Every row gives one point. To make a cloud, some directions were put in groups of two or more. Within a group, all points are equally far from the middle, so they leave a hole (a ring in 2 directions, a hollow ball in 3). The other directions are filled evenly. Then the cloud was stretched, turned, moved and blurred a little. How many holes are there, and how many directions does each take, smallest first?
In the rows, zero is written as 128.

Cloud:
[[102  77 160]
 [165 120 116]
 [166 117 169]
 [173  90 119]
 [161 166 132]
 [130 136 166]
 [154  88 134]
 [170 131 146]
 [132 137 131]
 [118  87 126]
 [115  97 164]
 [165 139 105]
 [139  70 161]
 [132  76 169]
 [158 129 112]
 [141 115 163]
 [128 128 202]
 [113 155 138]
 [111 132 179]]
Holes: 0

Cloud, 20 rows:
[[180 135 148]
 [152  80 128]
 [153 144 167]
 [150 105 168]
 [138 144 169]
 [145 155  71]
 [170 112 145]
 [162  98 103]
 [102  82  99]
 [110 138 166]
 [ 87 100 110]
 [112 147 155]
 [ 98  89 100]
 [125 156 156]
 [142  94  92]
 [ 99 111 101]
 [115 159 125]
 [156 161 160]
 [176 117 139]
 [148  75 138]]
Holes: 1 (2)

Cloud (30 x 4):
[[133 135 163 176]
 [ 90 108 111 136]
 [168  83 113 133]
 [169 140 171 129]
 [162 131 177 130]
 [146  96 147 173]
 [193 144 124 131]
 [115 122 165 102]
 [152  89 140 169]
 [115 124  81 160]
 [180 162 126 151]
 [162  79 124 142]
 [114  89 112 112]
 [133 110 105 182]
 [127 162 135  89]
 [131 158  95  97]
 [144 134  80 169]
 [131 173 148 162]
 [138 152 101  89]
 [188 131 118 109]
 [157 144 171 158]
 [143 130 172 101]
 [137 150  76 153]
 [173 166 139 153]
 [ 84 116 126 140]
 [143 101  94 100]
 [164 141 119  86]
 [149  93 164 153]
 [141 181 111 148]
 [106 108 157 108]]
Holes: 2 (2, 2)

Cloud:
[[ 72 138 137 123]
 [122 100 125 103]
 [ 66 163 137 121]
 [113 148 109  78]
 [146 103 106 153]
 [143 145 127 119]
 [ 86 113 106 135]
 [111 177 130 146]
 [ 73 143 117  81]
 [ 69 137 123 137]
 [ 94 145 150 151]
 [121 116 170 161]
 [115 125 193 109]
 [ 90 140 140 167]
 [ 92 166 133 160]
 [ 94 132  75 141]
 [109 116 126  81]
 [ 97 100 158 145]
 [121 113 115 104]
 [131 141 124  80]
 [ 76 134 133  79]
 [113 197 120 105]
 [ 86 118 160  99]
 [101 153  84 108]
 [145 129 126 109]
 [ 83 183 147 115]
 [105 171 170  97]
 [ 97  90 141 139]
 [116 188 109  84]
 [152 122 147  82]
 [ 99  95 160 139]
 [111  78 121 147]]
Holes: 1 (2)

Cloud:
[[134 102  49 132 104 122]
 [102 160 119 165 143  65]
 [146 200  87  92 113 126]
 [ 96  96 151 136 113 159]
 [109 149  74 149 116 108]
 [ 95 164 109 158 113  93]
 [105 144  81 158 147  98]
 [153 148  80  69 106 111]
 [137 134  55  71 116 141]
 [113 143 170 146 142 148]
 [130  98 111 121 152 107]
 [113 165  96 114 102 156]
 [ 88 103 101 113 135 110]
 [132 113 120 183 155 121]
 [ 95 171 125 156 154 102]
 [ 97  72 112 185 116 132]
 [137 200  99 116 139 107]
 [115 131 174 126 102 127]
 [129  87 132 144 152 102]
 [124 133 130 104 140  85]
 [149  94 100 107 106 162]
 [137 144  97 148 103  94]
 [140 187  79  93 106 145]
 [158 130  68  80 110  97]
 [158 115 110 106 125 182]
 [136 178 145 145 108 134]
 [122 161  77 146 143  98]
 [149 163 134 137 126 164]
 [145 124  68  77  96 144]
 [166 177 152 119 120 149]
 [160  74  74 138 118 154]
 [111 142 102 154 110  73]
 [138 185 123  82 102 103]
 [160 176 137 147 121 140]
 [168 170 118  82  94 142]
 [107 123 105 158 103  83]
 [114 197 123 111 112 105]
 [120 168 186 175 136 119]
 [146 156 120 141 151 168]
 [136 128 186 129 126 116]
 [113  99  45 135 129 106]
 [140 145 112 154 143 177]
 [115 164 159 126 153 113]
 [148 195 143 126 156 110]
 [132 125  47 135 135 100]
 [107 120 121 116 152 131]
 [153 116 127 110 150 125]
 [127  99 136 121 108 149]
 [136 115 111 180 157 124]
 [100 128 113 176 107 119]
 [107  73 124 191 148 123]
 [ 99 119 117 109 117  81]
 [164 110 106 166 145 124]]
Holes: 2 (2, 2)
